Each row of a before or after table is a point. The points were changed in one or more steps. Then noise was added and the rows were shuffled. The steps act on columns, c1 being the first. Name the steps. A step turns or swaps two columns, mirrors them in a line or flattens them onto one, adds a multiple of one to another, or multiplies or shifts one. Angles are multiples of 10 degrees, from the lower column toward the higher: turns from -170 to 170, lines from 10 to 170 but not 90. Use the fewest steps. Two steps may share a column if one is a turn and the other turns, adds or multiplies; they go together, in the order done. Otherwise the lowest column goes first.
In the rows, zero is written as 100.

Before:
[[74, 84],
[56, 108],
[60, 73],
[113, 98],
[96, 100],
[126, 104],
[109, 89],
[81, 106],
[100, 25],
[73, 101],
[59, 93]]
After:
[[21, 84],
[58, 38],
[17, 107],
[41, 111],
[54, 112],
[74, 107],
[66, 98],
[19, 118],
[31, 113],
[33, 99],
[87, 113]]
Steps: shift c1 by -40; shift c2 by 10

Before:
[[128, 82, 63, 107],
[127, 103, 130, 136],
[117, 94, 100, 112],
[61, 67, 106, 90],
[131, 76, 103, 110],
[50, 131, 115, 146],
[131, 137, 113, 134],
[69, 132, 102, 86],
[114, 68, 63, 97]]
After:
[[113, 150, 108, 90],
[95, 66, 110, 167],
[125, 138, 117, 87],
[145, 68, 111, 105],
[72, 74, 119, 113],
[136, 114, 80, 91],
[66, 121, 76, 117],
[146, 80, 81, 111],
[122, 108, 97, 98]]
Steps: turn c1 and c4 by -40 degrees; turn c2 and c3 by 140 degrees

Before:
[[118, 107, 68, 85, 121, 82, 88, 99],
[58, 88, 71, 118, 88, 75, 100, 112],
[132, 85, 70, 128, 162, 51, 116, 121],
[68, 121, 122, 69, 100, 107, 138, 59],
[64, 115, 107, 67, 67, 115, 116, 106],
[146, 70, 75, 114, 127, 65, 124, 115],
[118, 136, 100, 67, 137, 77, 148, 149],
[99, 63, 74, 115, 138, 82, 105, 132],
[44, 83, 94, 92, 113, 107, 77, 98],
[103, 121, 78, 103, 124, 98, 129, 109],
[57, 105, 127, 94, 76, 121, 89, 107],
[117, 118, 127, 62, 130, 38, 123, 81],
[46, 128, 102, 113, 74, 114, 93, 103],
[134, 124, 145, 82, 132, 66, 118, 60]]
After:
[[144, 84, 104, 82, 110, 72, 124, 101],
[78, 99, 104, 77, 85, 110, 136, 104],
[58, 121, 108, 60, 73, 105, 53, 97],
[52, 69, 113, 57, 45, 57, 120, 102],
[93, 58, 88, 87, 65, 74, 117, 102],
[145, 123, 82, 118, 115, 112, 80, 103],
[157, 101, 79, 101, 78, 111, 115, 93],
[79, 117, 116, 30, 72, 112, 67, 101],
[155, 130, 113, 121, 114, 90, 99, 100],
[141, 104, 119, 106, 125, 139, 90, 103],
[51, 58, 109, 71, 77, 77, 108, 102],
[75, 103, 156, 64, 68, 122, 80, 102],
[128, 102, 135, 94, 96, 129, 63, 100],
[96, 91, 138, 98, 75, 95, 109, 96]]
Steps: turn c1 and c5 by 170 degrees; turn c3 and c7 by -120 degrees; turn c2 and c3 by 40 degrees; turn c4 and c6 by -70 degrees; multiply c8 by 0
